Each point is reached from the start by the listed moves, each made once or not at all, plus a little noise. Say if it took an odd or an even number of moves. Then give how often each move was made.

Moves:
(1): 33; 38; 64; -40
(2): 54; 15; -4; 7
Start: 2; -3; 12; -4
Points:
56; 10; 11; 3 -> odd (0, 1)
3; -4; 12; -3 -> even (0, 0)
86; 56; 72; -38 -> even (1, 1)
35; 30; 77; -46 -> odd (1, 0)

Moves:
(1): -37; -26; 12; 15; -37; -29; 13; -10; 11; 0; 17
(2): 4; 41; 14; 27; -5; 25; -4; -16; -28; 2; -13
(3): -20; -20; -27; 29; -51; 2; -1; -22; -21; 7; -21
(4): 4; 12; 7; -4; -7; 15; -24; 20; -40; 13; -2
(5): -14; 17; 8; 22; 25; 21; -23; -33; -22; 25; -43
(6): 8; -12; 18; -52; -3; 24; 17; -27; -11; -1; -16
(7): -2; 35; -23; -47; -47; -23; -49; -7; -24; 18; 0
(8): 17; -14; 6; -9; -28; -29; -53; -2; 5; -19; -40
(9): 8; 15; 13; -24; -16; 39; -24; 0; 1; 41; 3
(10): 23; -17; -9; -10; -27; -36; -4; -48; -31; -17; 0
(11): -28; 6; -5; -9; 8; 19; -5; 7; 20; -19; 26
Start: -7; -3; 6; 29; -6; 14; -8; 21; -6; -2; -10
Points:
-42; 19; -15; 4; -211; -18; -132; -77; -75; 7; -36 -> even (1, 1, 1, 0, 0, 0, 1, 1, 1, 1, 1)
18; 8; -18; -80; -154; 38; -96; -61; -128; 60; -46 -> even (0, 0, 1, 1, 0, 1, 1, 0, 1, 1, 0)
-7; 0; 10; 20; -37; 3; -116; -33; -75; -19; -69 -> odd (0, 0, 0, 1, 1, 0, 0, 1, 0, 1, 1)
-63; 68; 11; 12; -98; 23; -78; 13; -64; 13; 17 -> odd (1, 1, 0, 1, 0, 0, 1, 0, 0, 0, 1)
-35; 4; 1; 23; 0; 36; -9; 29; 15; -21; 15 -> odd (0, 0, 0, 0, 0, 0, 0, 0, 0, 0, 1)
-20; -25; -22; 70; -56; 2; -36; -84; -81; 12; -72 -> odd (0, 0, 1, 0, 1, 0, 0, 0, 0, 1, 0)

Moves:
(1): -25; -1; 7; -8; 6; 21; 21; 2; 33; 0; 1; 5; 2; -1; -28; 4; 19; -30; 14; 43; 34; -11; -8; -13; -7; -7; 29
(2): -11; 6; 37; 25; -22; -11; 26; -17; -27; -28; 18; 5; 6; 3; 4; -17; 0; -16; -3; -22; 4; 0; 1; 8; -24; -39; -29
(3): 5; -18; -10; -13; -22; 1; -13; 8; -4; 5; -9; -1; -18; 1; 16; -8; -8; -9; 27; 9; -1; -10; 26; 1; -11; -21; -5
(4): -8; 9; 28; 27; -19; 18; 10; -6; -14; 13; 1; 1; 3; -9; -7; 2; -53; -11; 34; 5; 33; -4; 23; -46; -20; -11; -39
(5): 9; -34; 9; 36; 12; -9; 20; -18; 11; -24; -4; 21; -17; 42; 3; -20; -20; 8; 17; 22; 21; 21; 1; -24; -12; 15; -20
(6): 44; 1; -31; 16; 4; 5; -21; -11; -23; -7; -48; -14; -26; -34; 5; 2; -8; 28; 22; 16; -4; 8; -27; 4; 26; -5; -7
(7): -24; 11; -16; 13; 31; 19; -7; -12; -8; 8; -23; -21; -21; -34; -7; 21; -9; -10; 24; 1; 15; -4; -7; 0; 23; 26; 11
(8): -21; -11; 16; -17; 25; 0; 8; 18; 39; 8; 35; -50; 8; 27; -15; 2; 26; -20; 3; 18; 8; -23; 44; 10; -25; 18; 14
(9): -13; 23; 22; 3; 20; -5; 0; 4; -33; -26; 0; 22; 20; -3; -15; -7; -16; 20; 11; 40; 21; 19; 0; 9; -26; -41; 0
(10): -1; 23; 13; -38; 19; -4; -17; 13; 1; 12; -50; 27; -4; -9; -16; -11; 37; -9; -5; 17; -11; 34; -12; -5; 36; -31; -11
(11): 20; -3; -10; 3; 21; 5; 10; -10; 6; -21; 1; 7; 2; 16; -9; -13; -5; -19; 20; 3; 29; 10; 11; 3; -3; 5; 23
(12): -31; 31; 5; -1; -15; 1; -15; -18; 11; 6; 6; 7; 17; 27; 8; 8; -7; 5; -19; -27; 45; -17; -44; -33; -2; 9; -8
(13): -20; -25; -29; -1; 18; -30; -14; 13; -39; 3; 8; 21; -44; -23; -16; -5; 22; -66; -45; 5; -27; 20; 55; 59; -53; 4; -27
(14): 5; 24; -6; -12; 9; -5; -20; -8; -13; -4; -19; 20; 2; 5; -17; -18; 32; -6; 18; 0; -17; -8; -14; 15; 24; 5; 2
(15): 14; -24; 6; 4; 8; 6; 38; 23; 24; -9; -3; 5; 30; 7; 1; -20; -1; -1; -20; 7; 0; -22; -2; -21; -5; 16; 8
(16): -19; 40; 9; -15; 19; 34; 19; -19; -30; 31; 4; -1; 24; -36; -9; 7; 4; -4; -10; 1; 7; 21; -20; -22; -16; -13; -8
(17): 29; -7; 16; -12; -2; -25; 3; 10; 0; -45; 10; 4; 3; -7; -9; 27; 10; 58; -9; 4; 3; -12; -11; -7; -3; -11; 39
(18): -2; -3; 15; -5; -13; -19; 28; 12; -38; -17; 35; -11; -2; -1; -9; -11; -30; -41; 10; -16; -15; -30; -18; -1; -10; 8; -19
(19): -20; 18; 16; -15; -9; -2; -1; 1; 28; -5; 10; 4; 4; 9; 5; 1; 6; 13; -18; 4; -8; 1; 16; 12; 8; 22; -23
(20): -12; -2; 1; -9; -1; 27; -12; 9; -6; 7; 18; 11; 1; 4; -7; -10; 21; 0; -18; -5; 13; 27; 20; 7; -11; -5; 3
(21): 16; -21; -14; -1; -8; -18; -19; -23; 24; 9; -20; 7; 57; 43; 18; -42; 39; 22; 4; 3; -36; 32; 26; -3; 44; 19; -30
(22): 13; 19; 10; 48; 34; -28; 26; -36; -47; -62; 15; 23; 11; 35; 16; -22; 0; -4; -40; 27; 7; 35; -4; -16; 17; 24; 3
(23): -1; -19; 16; 9; -11; 12; -55; -27; 21; -16; -13; 5; -28; -15; 2; 2; -40; 35; -8; -3; 12; 30; 16; -16; -53; -13; 9
(24): 23; -14; 11; 9; -6; -20; 6; 7; -10; -16; -4; 10; 0; 7; 6; -21; 8; -10; 21; 3; 11; 19; -6; 5; -15; 9; 21
Start: -1; 35; 36; 7; 12; 17; 20; -8; -13; -31; -2; 24; -39; 8; 15; -10; -3; 13; -13; -35; 26; -37; 2; -6; -6; 59; -15
Points:
-65; 75; 56; 73; 96; 61; -59; -130; -120; -67; -117; 141; -59; 0; -24; -87; -20; -11; -6; 118; 154; 168; 46; -107; -68; 12; -118 -> odd (1, 0, 1, 1, 1, 1, 1, 0, 1, 1, 0, 1, 1, 0, 0, 1, 0, 0, 0, 1, 1, 1, 1, 0)
2; 33; 36; 21; 120; -40; -7; -69; 4; -125; -55; 128; -31; 155; -34; -154; 168; -73; -38; 92; 91; 116; 60; 10; 19; 147; -48 -> even (1, 0, 0, 0, 1, 1, 0, 1, 0, 1, 1, 1, 1, 1, 0, 0, 0, 0, 1, 1, 1, 1, 0, 1)
-31; 50; 186; 94; 103; 20; 184; -51; -45; -202; 52; 58; 25; 61; -29; -67; -43; -22; 60; 126; 210; 1; 62; -108; -128; 50; 10 -> odd (1, 1, 1, 1, 1, 0, 1, 1, 1, 0, 1, 0, 0, 0, 1, 1, 1, 0, 1, 0, 0, 1, 0, 1)
22; 33; 67; 0; 41; -46; -7; -16; -21; -103; -88; 59; -20; 36; -14; -102; 86; -39; 37; 12; 74; -14; 79; -3; -7; 73; -74 -> even (0, 1, 1, 1, 0, 1, 1, 1, 0, 1, 1, 1, 1, 1, 1, 0, 1, 0, 1, 0, 1, 0, 0, 1)
-37; 126; 102; -58; 26; 7; -1; -3; -76; -96; -3; 56; -31; 51; -36; -89; 45; -38; 39; 4; 86; -29; 6; 24; -25; -17; -79 -> even (0, 1, 1, 0, 0, 1, 0, 1, 1, 1, 1, 1, 0, 1, 0, 0, 0, 1, 1, 1, 0, 0, 0, 0)
31; -66; 58; 13; 52; 1; -25; -30; 79; -92; -81; 67; -50; 67; -33; -80; 9; 4; 23; 90; 128; 17; 98; -97; -94; 47; -37 -> even (1, 0, 1, 1, 1, 1, 0, 1, 0, 1, 1, 1, 1, 0, 1, 0, 1, 0, 0, 0, 1, 0, 1, 0)
15; 65; 56; 19; 90; 49; -9; -64; -132; -95; -97; 72; 3; -37; 13; -109; -8; 41; -23; 62; 34; 107; 5; -67; 10; 22; -58 -> even (0, 0, 1, 0, 0, 1, 1, 0, 1, 1, 0, 0, 0, 0, 1, 1, 0, 1, 0, 1, 1, 1, 1, 0)
